Every row gives one point. The points of each table are mixes of a few directions, plus a little noise. Count the directions of each table, and those that both share. Where both have some left over, give the other angles between the two spaces (their principal angles), to ten degrees, smallest first.

First, 5 rows:
[[-88  57  52]
 [-24  16  14]
 [ 68 -45 -41]
 [ 20 -14 -12]
 [ 22 -14 -14]]
Second, 6 rows:
[[-51  33  30]
 [ 67 -44 -40]
 [-44  29  26]
 [-15  10   9]
 [ 78 -52 -47]
 [-36  23  21]]
Directions: first 1, second 1, shared 1

First (8 x 6):
[[ -1   4   2   6   6   2]
 [ -6  30  15  42  50  19]
 [  8 -38 -19 -55 -65 -24]
 [ 10 -50 -24 -71 -85 -31]
 [ -6  28  14  41  48  18]
 [  1  -4  -2  -6  -7  -3]
 [ -9  44  21  62  74  27]
 [  3 -13  -6 -19 -22  -8]]
Second:
[[  21   10  -25   14    5   -7]
 [ -32  -14   51  -21  -21   28]
 [  40   20  -27   26  -13   17]
 [  54   28  -34   35  -20   26]
 [   3    4   21    2  -24   33]
 [ -42  -19   56  -28  -15   21]
 [ -15  -14  -72   -8   90 -121]
 [  -2   -1   -3   -1    5   -6]
 [ -29  -14   34  -20   -5    7]]
Directions: first 1, second 2, shared 0; angles 80

First, 8 rows:
[[ -41   -3   -1    8  -11   -1   -9   22    5]
 [  68    5    1  -13   18    2   15  -37   -9]
 [ -11   -1    0    2   -3    0   -2    6    1]
 [-121  -10   -2   23  -32   -4  -26   65   15]
 [ -77   -6   -1   15  -20   -3  -16   41   10]
 [  42    3    1   -8   11    2    9  -22   -5]
 [  58    5    1  -11   15    2   12  -31   -7]
 [  82    7    1  -16   22    3   17  -44  -10]]
Second:
[[-42 -35  31 -10  -2  37  16  14  14]
 [  9  12   1   0   1 -20 -38  39  -6]
 [ 18  52 -37  25 -19  -9  14 -27 -27]
 [ 58 -39  12 -35  42 -29 -43 -13   5]
 [ 24  27 -50  18  -2 -33  26 -72  -5]
 [-25 -41  43 -23   6  37 -35  41 -13]
 [-12  30 -16  21 -23  21  48 -26  -7]
 [-29 -25  -1  -5  10 -35 -35  25  24]
 [ -2  19  19   7 -13  33  48  21  14]]
Directions: first 1, second 5, shared 1

First (10 x 11):
[[ -26  -68  -44   46  -12   18  -18  -19  -49  -51  -15]
 [ -19   43   16   24    0   -9   36    3   -8  -62  -48]
 [  24  -26   46   -7   17   68   42   57   18   18   -2]
 [  87   55   48  -34    5   42   58    2   25    2   40]
 [  30  -57  -42  -39    1   14  -43    1  -13   88   81]
 [  -4   12   12  -18   13    6   16   38    5   28    1]
 [ -52  104   20   25  -20 -111  -20  -71   42  -66  -75]
 [ -32  -59   17   18    2   12  -28   15   26   17  -28]
 [ -85    2  -59  -10    2  -86  -64    5  -19   51  -12]
 [  76   -6  -13   -5  -11   45   23  -35  -26  -24   57]]
Second:
[[  35  -59   86  -22  -23  -32  -28  -44   53   -6   61]
 [  22  -27   -9  -20   19   58   48   67  -50   19   38]
 [ -44   48  -28   -1   23  -22    1   83  -28  -14    5]
 [ -34    4    5   38  -32  -63  -21 -104    8  -59  -62]
 [  13  -33  -38   12   25   91  -18   76    9   43    7]
 [ -18  -28   47  -39   -3  -40   25  -15   -2   49   -3]
 [  -3  100   -7    4  -13  -68  -30  -63   44  -19  -28]
 [  27   -6  -53   28    5   77   22    2  -34  -14  -18]]
Directions: first 5, second 6, shared 4; angles 90

First, 10 rows:
[[-21  -2  52  71 -25  -1  52 -38 -60 -86  39  32 -19 -21]
 [-13  -2  30  42 -16  -2  30 -22 -37 -53  23  20 -11 -13]
 [  9   1 -21 -29  10   1 -21  16  26  36 -16 -14   8   9]
 [ 17   2 -39 -54  19   1 -39  30  47  67 -29 -25  15  17]
 [ 20   2 -48 -66  23   2 -48  35  57  81 -36 -30  19  19]
 [-19  -2  45  61 -22  -1  45 -32 -54 -76  33  28 -17 -19]
 [ 11   1 -25 -33  13   0 -25  18  30  43 -19 -15   9  11]
 [  8   2 -19 -28   9   1 -21  15  25  34 -16 -12   8   9]
 [-12  -2  27  37 -13   0  27 -19 -32 -44  21  17 -11 -10]
 [  0   0   2   1  -1   0   1  -2  -1  -1   1   1  -1  -1]]
Second:
[[ -28    6   21   17   -4    0  -28   -8    1   18   17    6   26   24]
 [  24   36  -77    1   19   -6   26   44   14  -71  -23  -27   -3  -78]
 [  99  -86   22  -81  -12    9   95  -30  -27   25  -48   12 -121   10]
 [  -8   -5   15    2   -3    1   -8   -8   -2   14    6    5    4   16]
 [  -8   36  -43   17   12   -5   -6   28   12  -40   -2  -16   23  -41]
 [  -9   18  -17   11    5   -2   -8   12    6  -16    2   -7   15  -15]
 [ -15   37  -39   21   11   -5  -12   27   12  -37    2  -15   29  -37]
 [ -22  -10   38    8   -9    3  -23  -20   -4   34   16   13   14   40]
 [ -20   -6   29    8   -7    2  -20  -15   -3   26   14   10   14   30]
 [ -13  -26   52   -2  -12    4  -15  -30  -10   47   13   18    0   52]]
Directions: first 1, second 2, shared 0; angles 90

First (10 x 20):
[[ -36  -29   33  -55  -25  -27  -13  -50  -16   12   38  -17   18   61
    10  -38  -22   68  -53  -17]
 [ -63  -51   59 -100  -44  -48  -23  -88  -29   21   68  -30   31  108
    19  -67  -40  121  -94  -30]
 [  18   14  -16   28   13   13    6   25    8   -6  -19    9   -9  -30
    -6   19   11  -33   26    8]
 [  -6   -5    5   -9   -4   -4   -2   -8   -3    2    6   -3    3   10
     1   -6   -4   11   -9   -3]
 [  -7   -6    5  -11   -5   -5   -2  -10   -3    2    8   -3    3   11
     2   -8   -5   13  -10   -3]
 [  -6   -5    6   -9   -5   -5   -2   -9   -3    2    7   -3    4   11
     2   -7   -4   12  -10   -3]
 [  52   42  -48   81   37   39   18   72   24  -18  -55   25  -26  -88
   -15   54   33  -98   77   24]
 [   3    2   -3    5    2    3    1    4    1   -1   -4    3   -1   -5
    -1    4    2   -6    5    2]
 [  30   24  -27   46   21   22   10   40   14  -10  -32   14  -15  -50
    -9   31   19  -55   44   14]
 [  16   13  -15   25   11   12    6   22    7   -5  -17    8   -8  -27
    -5   17   10  -31   24    7]]
Second (11 x 20):
[[ 86  41   7 -58  34  86 -28 -61  54   4 -57   7 -38  86  34  36 -87  35
   87 -24]
 [-34 -33 -38   1 -53 -35   2  23 -26   0 -27 -16  19 -22 -19 -10   8  -6
   -1  19]
 [-13 -36   0 -14  -8  24  -5  35  -8 -20 -30 -29   2  11  10 -20   7 -11
   15 -42]
 [  0 -29 -46 -14 -13  27   8  16  29  -2  10  30  23  34  -4 -23 -34  23
   57  46]
 [ -6 -25  15 -24  21  68  14  29  29  -3   7 -12   4  36   3 -15  -3  -3
   34 -19]
 [-19  22  25  -4 -18 -53  16 -15 -27  27 -16 -17  -6 -42 -30  24  22 -15
  -32  18]
 [-13 -16  28  21  35  39   2  31   5 -19  39 -13   1   1  19 -19  35 -19
  -31 -49]
 [-18  62  73 -17  28 -39  61 -34  10  70  48  19  -3 -39 -60  37  24  -8
  -24  82]
 [ 25  21  -9  29   2 -30 -34 -27 -20 -20 -10   3 -16 -14  27  11   0   2
  -34 -32]
 [-29 -17 -78  65 -61 -47 -27  -5 -33 -12  20  -1  22 -38   1   6  17  -4
  -62  19]
 [ 20   9  23  15  34 -40  -8   7 -13 -24  14  30  -7 -13  20 -27  11   4
  -10 -18]]
Directions: first 1, second 6, shared 0; angles 90
